Rows are points. Each copy is the shape, with its points in the same order, turned, moved and blurred by noise. Say if it was mirrored as well.

Shape (6 x 2):
[[ 0.32 -0.03]
 [ 0.32 -0.16]
 [-0.32 -0.25]
 [-0.77 -0.22]
 [ 0.21  1.01]
 [ 0.29 -0.15]]
Copy 1 (6 x 2):
[[ 0.20 -0.05]
 [ 0.22 -0.14]
 [-0.44 -0.06]
 [-0.87  0.06]
 [ 0.37  0.98]
 [ 0.14 -0.21]]
Copy 1 is: only turned
Copy 2 (6 x 2):
[[ 0.27 -0.22]
 [ 0.38 -0.21]
 [ 0.32  0.43]
 [ 0.17  0.86]
 [-0.74 -0.40]
 [ 0.40 -0.17]]
Copy 2 is: mirrored

Shape (7 x 3):
[[ 0.11  0.55 -0.44]
 [ 0.43 -0.14 -0.08]
 [ 0.29 -0.63  0.26]
 [-0.61  0.08  0.20]
 [-0.36  0.77  0.51]
 [ 0.02 -0.57 -0.41]
 [ 0.60 -0.45 -0.18]]
Copy 1 (7 x 3):
[[-0.14  0.62 -0.24]
 [ 0.38  0.01 -0.04]
 [ 0.43 -0.52  0.31]
 [-0.54  0.02  0.55]
 [-0.35  0.72  0.83]
 [-0.02 -0.49 -0.26]
 [ 0.57 -0.28 -0.20]]
Copy 1 is: only turned
Copy 2 (7 x 3):
[[-0.03  0.76  0.00]
 [ 0.34  0.01  0.11]
 [ 0.24 -0.58  0.14]
 [-0.74 -0.02 -0.08]
 [-0.84  0.42  0.61]
 [ 0.24 -0.20 -0.56]
 [ 0.64 -0.18 -0.05]]
Copy 2 is: only turned
Copy 3 (7 x 3):
[[ 0.03  0.59 -0.62]
 [ 0.47  0.18  0.03]
 [ 0.55 -0.05  0.57]
 [-0.56 -0.04  0.25]
 [-0.80  0.69  0.13]
 [ 0.38 -0.46 -0.05]
 [ 0.79  0.12  0.16]]
Copy 3 is: only turned
Copy 4 (7 x 3):
[[ 0.45  0.47 -0.46]
 [ 0.48  0.14  0.24]
 [ 0.14 -0.19  0.68]
 [-0.49  0.31  0.01]
 [-0.32  1.09 -0.06]
 [ 0.23 -0.42  0.08]
 [ 0.70 -0.13  0.42]]
Copy 4 is: only turned

Shape (8 x 4):
[[ 0.62  0.36 -0.50  0.00]
 [-0.19  0.28  0.71 -0.34]
 [-0.33 -0.40  0.58  0.17]
 [-0.45 -0.40  0.61 -0.17]
 [ 0.60 -0.43 -0.61 -0.08]
 [-0.01  0.26 -0.22 -0.10]
 [ 0.56  0.34  0.26 -0.07]
 [ 0.32  0.06  0.50  0.78]]
Copy 1 (8 x 4):
[[ 0.67  0.44 -0.41 -0.04]
 [-0.33  0.12  0.63  0.20]
 [-0.48 -0.58  0.22  0.15]
 [-0.67 -0.53  0.42  0.02]
 [ 0.58 -0.28 -0.51 -0.51]
 [-0.04  0.29 -0.20 -0.02]
 [ 0.46  0.22  0.23  0.20]
 [ 0.20 -0.28 -0.05  0.92]]
Copy 1 is: only turned
Copy 2 (8 x 4):
[[-0.41  0.45  0.29  0.56]
 [ 0.36  0.67  0.27 -0.68]
 [ 0.80 -0.04  0.31 -0.38]
 [ 0.70 -0.01  0.31 -0.55]
 [-0.47 -0.23  0.59  0.49]
 [-0.09  0.27 -0.12  0.00]
 [ 0.04  0.72  0.62  0.13]
 [ 0.83  0.52  0.44  0.49]]
Copy 2 is: mirrored
Copy 3 (8 x 4):
[[ 0.64  0.32 -0.17  0.18]
 [-0.41  0.33  0.62 -0.62]
 [-0.50 -0.49  0.56 -0.27]
 [-0.59 -0.42  0.47 -0.62]
 [ 0.74 -0.41 -0.32 -0.07]
 [-0.04  0.21 -0.12 -0.09]
 [ 0.37  0.33  0.48 -0.16]
 [ 0.00 -0.16  0.87  0.47]]
Copy 3 is: only turned
Copy 4 (8 x 4):
[[ 0.66  0.22 -0.32  0.07]
 [-0.12  0.02  0.76 -0.55]
 [-0.37 -0.47  0.72  0.18]
 [-0.36 -0.56  0.62 -0.10]
 [ 0.62 -0.44 -0.35  0.42]
 [ 0.19  0.11 -0.09 -0.19]
 [ 0.60  0.31  0.47 -0.28]
 [ 0.03  0.49  0.65  0.71]]
Copy 4 is: only turned

Shape (12 x 8):
[[ 0.34 -0.13 -0.49 -0.36  1.14 -0.22 -0.40 -0.08]
 [-0.70  0.14 -0.16 -0.02 -0.54 -0.18 -0.82  0.20]
 [-0.06 -0.30  0.60 -0.27 -0.36 -0.60 -0.02  0.33]
 [-0.37 -0.26 -0.64  0.59 -0.44  0.15  0.24 -0.38]
 [ 0.37 -0.26 -0.47  0.55  0.17  0.14 -0.22 -0.69]
 [-0.03 -0.53  0.72 -0.48 -0.38  0.39  0.37  0.06]
 [ 0.31  0.09  0.00 -0.11 -0.14 -0.33  0.33  0.23]
 [-0.95  0.06 -0.17  0.00 -0.51  0.18  0.18 -0.99]
 [-0.36 -0.48 -0.29 -0.19 -0.26  0.13 -0.18 -0.06]
 [-0.66 -0.07 -0.03  0.14 -0.70 -0.04 -0.13 -0.90]
 [-0.13 -0.11  0.91 -0.02  0.09  0.14  0.03  0.95]
 [ 0.22  0.16  0.60 -0.53 -0.23  0.30 -0.21  0.78]]
Copy 1 (12 x 8):
[[-0.29 -0.62 -0.25 -0.37  1.01 -0.14 -0.25 -0.42]
 [-0.40  0.08  0.37  0.22 -0.52 -0.31 -0.86  0.34]
 [ 0.06 -0.11  0.65 -0.05 -0.40 -0.60  0.36  0.09]
 [-0.75 -0.22 -0.44  0.73 -0.56  0.32  0.00  0.01]
 [-0.07 -0.59 -0.47  0.67  0.17  0.47 -0.17 -0.36]
 [-0.10 -0.12  0.72 -0.30 -0.65  0.37  0.56 -0.27]
 [ 0.03  0.01 -0.19 -0.12 -0.12 -0.29  0.42  0.04]
 [-0.94  0.40  0.17  0.76 -0.61  0.30 -0.26 -0.70]
 [-0.60 -0.43  0.16  0.00 -0.48  0.09 -0.26 -0.16]
 [-0.50  0.14  0.26  0.89 -0.68  0.10 -0.36 -0.51]
 [ 0.05  0.03  0.90 -0.43  0.01  0.07  0.48  0.75]
 [ 0.34  0.14  0.53 -0.85 -0.27  0.07  0.07  0.36]]
Copy 1 is: only turned
Copy 2 (12 x 8):
[[ 0.04 -0.68 -0.61  0.26 -0.06 -0.07 -0.67  0.11]
 [-0.63  0.70  0.29 -0.54 -0.04  0.21 -0.32 -0.53]
 [-0.02 -0.06  0.56 -0.21  0.10 -0.46  0.38 -0.52]
 [-0.22  0.29 -0.47 -0.12 -0.27  0.98  0.54 -0.73]
 [ 0.27  0.11 -0.59  0.50 -0.59  0.61 -0.12 -0.56]
 [ 0.34 -0.39  0.80 -0.32 -0.31  0.26  0.81 -0.23]
 [ 0.19  0.06 -0.18 -0.23  0.09 -0.23  0.51 -0.27]
 [-0.76  0.39 -0.03 -0.12 -0.86  0.79  0.64 -0.22]
 [-0.23 -0.20  0.04 -0.43 -0.25  0.54  0.06 -0.56]
 [-0.55  0.50  0.05 -0.05 -0.92  0.51  0.43 -0.61]
 [ 0.35 -0.06  0.91 -0.10  0.70  0.02  0.25  0.05]
 [ 0.61  0.10  0.71 -0.61  0.30 -0.20  0.03  0.16]]
Copy 2 is: mirrored
Copy 3 (12 x 8):
[[ 0.36  0.54 -0.33 -0.02  0.32 -1.07 -0.35 -0.60]
 [-0.53  0.01 -0.09  0.45 -0.69 -0.15 -0.57  0.26]
 [-0.10 -0.09  0.48  0.01  0.45 -0.35 -0.46  0.74]
 [-0.22 -0.69 -0.58  0.31  0.12  0.49  0.02 -0.48]
 [ 0.36 -0.33 -0.35  0.31  0.26  0.13 -0.36 -0.90]
 [ 0.49 -0.47  0.61 -0.44  0.09 -0.21  0.28  0.56]
 [-0.01  0.34 -0.09 -0.06  0.51  0.03 -0.26  0.18]
 [-0.70 -0.64  0.03 -0.29 -0.45  0.16  0.03 -0.48]
 [ 0.04 -0.40 -0.31 -0.08 -0.24 -0.33 -0.15  0.17]
 [-0.62 -0.81  0.18 -0.06 -0.29  0.24 -0.35 -0.37]
 [ 0.47  0.15  0.68  0.56  0.10 -0.37  0.36  0.89]
 [ 0.61  0.43  0.42 -0.04 -0.19 -0.17 -0.07  0.84]]
Copy 3 is: mirrored
